Every row gives one point. The points of each table are mixes of a few directions, plus a little noise. Count the directions of each table, and those that both share. Where both have some left over, give the other angles between the two spaces (their principal angles), to ten degrees, smallest first.

First, 7 rows:
[[-16   4]
 [ 39  -7]
 [-24   5]
 [-10   2]
 [-31   5]
 [-14   3]
 [ 57 -12]]
Second:
[[  6  -1]
 [ 32  -6]
 [-60  11]
 [-18   3]
 [ 11  -2]
 [ 28  -6]]
Directions: first 1, second 1, shared 1

First (8 x 6):
[[ -9  -5  -8  -1   2   4]
 [-23 -13 -22  -1   6  11]
 [  3   2   3   0  -1  -2]
 [ 17   9  16   1  -4  -8]
 [-39 -22 -38  -2  11  19]
 [-14  -8 -13  -1   4   7]
 [ 16   9  16   1  -4  -8]
 [ 48  28  46   2 -13 -23]]
Second (7 x 6):
[[ 60  27   5  47  10 -12]
 [ 27  12   2  21   5  -5]
 [-19  -9  -1 -15  -3   4]
 [-22 -10  -2 -18  -4   4]
 [ -7  -3  -1  -5  -1   1]
 [-29 -13  -2 -23  -5   6]
 [ -9  -4  -1  -7  -2   2]]
Directions: first 1, second 1, shared 0; angles 50

First, 8 rows:
[[  5  -2  -2  -5   1   3   1  -1  -3   0  -2]
 [-10   4   6  11  -1  -7  -4   0   5   2   5]
 [ 30 -11 -17 -32   6  23  12  -3 -16  -4 -12]
 [ 57 -19 -33 -60  13  41  22  -4 -32  -8 -23]
 [-24   8  14  26  -5 -18  -9   1  13   3   9]
 [-12   4   7  13  -3  -9  -4   1   7   2   4]
 [  0   0  -1  -1   0   0   0   0  -1   0   0]
 [-46  14  27  48 -10 -34 -18   4  25   6  18]]
Second, 10 rows:
[[  0   5   6  11  -8  11  -5  -1   1  -8   6]
 [ -1  10  11  20 -15  20 -11  -2   3 -14  11]
 [ -1  15  16  30 -22  30 -15  -3   4 -21  16]
 [  0  11  11  22 -17  21 -11  -1   3 -16  12]
 [  0  19  20  39 -29  38 -20  -4   5 -28  21]
 [  1  -2  -2  -4   3  -4   2   1  -1   3  -2]
 [  1 -18 -19 -38  28 -37  19   4  -5  27 -21]
 [  1 -22 -23 -46  34 -45  23   4  -6  32 -24]
 [  1 -17 -18 -35  26 -35  18   4  -5  25 -19]
 [  0   0   0   0   0  -1   0   0   0   1   0]]
Directions: first 1, second 1, shared 0; angles 70

First:
[[ -1   6  -1  -3   4  -1   6  10   2  -1   1   0   5  -2   0  13   4 -10]
 [  8   0  18 -11  12  -9 -21   5  19  -9   2 -14   1  -7  -1  26  11 -12]
 [  2  -2   5  -2   2  -2  -7  -1   4  -2   0  -4  -1  -1  -1   3   2  -1]
 [ 11 -14  24  -6   4  -9 -40 -16  18  -6   0 -17 -10  -4  -2   3   5   8]
 [-10   8 -21   9  -8   9  31   5 -19   8  -1  15   4   7   2 -16  -8   3]
 [-15   9 -33  15 -14  15  46   5 -31  13  -2  25   5  10   4 -29 -14   8]
 [  5 -13  11   0  -3  -4 -23 -17   6   0  -1  -8  -9   0  -1 -11  -3  15]
 [ -5  16 -12  -2   4   4  27  21  -5   0   1   9  11  -1   2  15   3 -17]
 [  4  -8   9  -1   0  -3 -17 -10   5  -2   0  -6  -6   0  -1  -4   0   7]]
Second (11 x 18):
[[ -3   0 -12   8  -8  12  11   5 -13   8   7   4  -4   0   0  -6 -11   3]
 [-49  25  -5  25   8  14   1 -21 -11  13   5  -3  11  -3  11  21 -18  11]
 [  4  -1 -10   1  -6   4  15   7  -9   3   0   8  -1   3  -1 -10  -3  -1]
 [  7   2   2 -13   6 -17  14   3   7 -11 -16  12  10   7   0 -11  19  -8]
 [ 18 -16  36 -11  10 -11 -60 -11  30 -11   7 -31 -13 -13  -5  27   7   0]
 [ -3   2  -9   4  -4   5  12   3  -8   4   1   6   1   2   1  -6  -4   1]
 [  2   1  -9  -1  -4   1  15   6  -6   1  -3   9   2   4   0 -10   1  -1]
 [-12   7  -5   7   0   5   6  -3  -6   4   0   3   4   0   3   2  -5   3]
 [ 19 -11  -3  -6  -8   1   1  11  -1  -1   3   0  -8   0  -5 -10   0  -2]
 [  3  -1  28 -13  17 -21 -30 -13  27 -15 -10 -12   5  -3   1  17  19  -5]
 [ 13  -8 -12   0 -11   7  14  13 -10   4   4   6  -7   2  -4 -14  -5  -1]]
Directions: first 2, second 3, shared 1; angles 70

First:
[[ 18  -8   6 -37  13  45  29 -29 -18   0   9 -14 -30 -36   2   1 -24  -8
    6  29  19 -18   3 -29   2  -4   0   5   9  44   5  21]
 [ -6   3  -3   6   0   1  -4   4  -2   0  -1  -4  -1   2   4   2   5   1
    0  -6   1  -3   1   1   0   2   5   4   3   2  -4   3]
 [  0   1   0  -5   3  12   4  -4  -6   0   2  -7  -8  -8   4   2  -3  -1
    2   3   6  -7   2  -7   0   1   4   4   4  12  -2   8]
 [-12   5  -4  23  -7 -26 -18  18  10   0  -6   8  17  22   0   0  15   5
   -3 -18 -11  10  -1  17  -1   2   1  -2  -5 -25  -4 -12]
 [-20  10  -7  34  -9 -33 -27  27  12   1  -8   7  22  30   3   2  23   7
   -4 -28 -13  11   0  22  -1   5   5   0  -4 -32  -8 -13]
 [ -8   5  -3   6   2   7  -4   4  -5   0   0  -7  -4  -1   6   3   5   1
    1  -6   3  -6   3  -2  -1   3   8   6   5   7  -6   7]
 [-17  11  -7   1  12  42   2  -3 -23   0   5 -28 -27 -20  21  11   3  -1
    7  -5  20 -28  11 -19   0   8  23  20  20  43 -17  32]
 [ 37 -22  14 -28  -8 -26  19 -16  19   0   1  29  17   1 -28 -15 -23  -5
   -5  29 -13  26 -13   6   2 -14 -33 -26 -21 -29  28 -30]
 [ -1   0   0   6  -3 -11  -5   5   5   0  -2   5   8   8  -2  -1   4   1
   -2  -4  -5   6  -1   7   0   0  -2  -3  -3 -11   1  -7]
 [ -2   1  -1   4  -1  -3  -3   3   1   0  -1   0   2   3   1   1   2   1
    0  -3  -1   1   0   2   0   1   1   0   0  -3  -1  -1]
 [ 13  -7   5  -9  -2  -8   7  -6   6  -1   0  10   5   0  -9  -5  -7  -1
   -2  10  -4   8  -4   2   0  -5 -10  -8  -7  -9   9  -9]]
Second, 8 rows:
[[ -8  -1   2  14  -7 -13  -3   9   9  -2 -11   4   9  14   2  -4  12   0
   -3 -13  -5   6 -10   5   2   8   0  -6  -2 -14  -6  -2]
 [  7  13  -4 -18  23  48  -8  -5 -29   5  30 -28 -26 -26   9  17 -10  -3
   10  14  32 -24  18 -19   3  -9   8  18  16  49  -6  21]
 [  9  -4 -10 -11   0  15   7  13   0  -2   3  14  -7 -10   1  -9 -10 -16
    0  25   0   3  18  -5  -6   2   1  19   5  20   5   3]
 [-14   4 -12  12  -5  -8  -2  13   3  -2 -11  12   2   4   4  -5   4  -2
   -2  -2 -15   2  15   8  -9   5  11  15   1  -4  -1  -2]
 [ -1 -15  18 -22  -2   0  47 -60  -1  -2 -25  -6 -15 -26  -8  -5 -17  15
   -1   0 -15 -14 -22 -16  -3  -3   0 -23  -8  -7  10   7]
 [  4   9   2   6   6 -17 -26   3  -1   6  17  -5  13  11  -8  11   4  11
    0 -10   3   5   1  15   3 -15  -8 -10  -7 -19   4 -17]
 [  0  -3  -7  14 -10 -10  -9  32  14  -4  -5  18  13  20   3 -10  11 -14
   -3   1  -4  16   1   8   1  12  -2   7   0  -7  -4  -5]
 [  2  -2  12   6  -2 -12  -6  -5   5   1   2  -7  10  12  -4   3   8   8
   -1 -15   4   4 -21   3   9  -1  -9 -19  -6 -17  -3  -6]]
Directions: first 2, second 5, shared 2
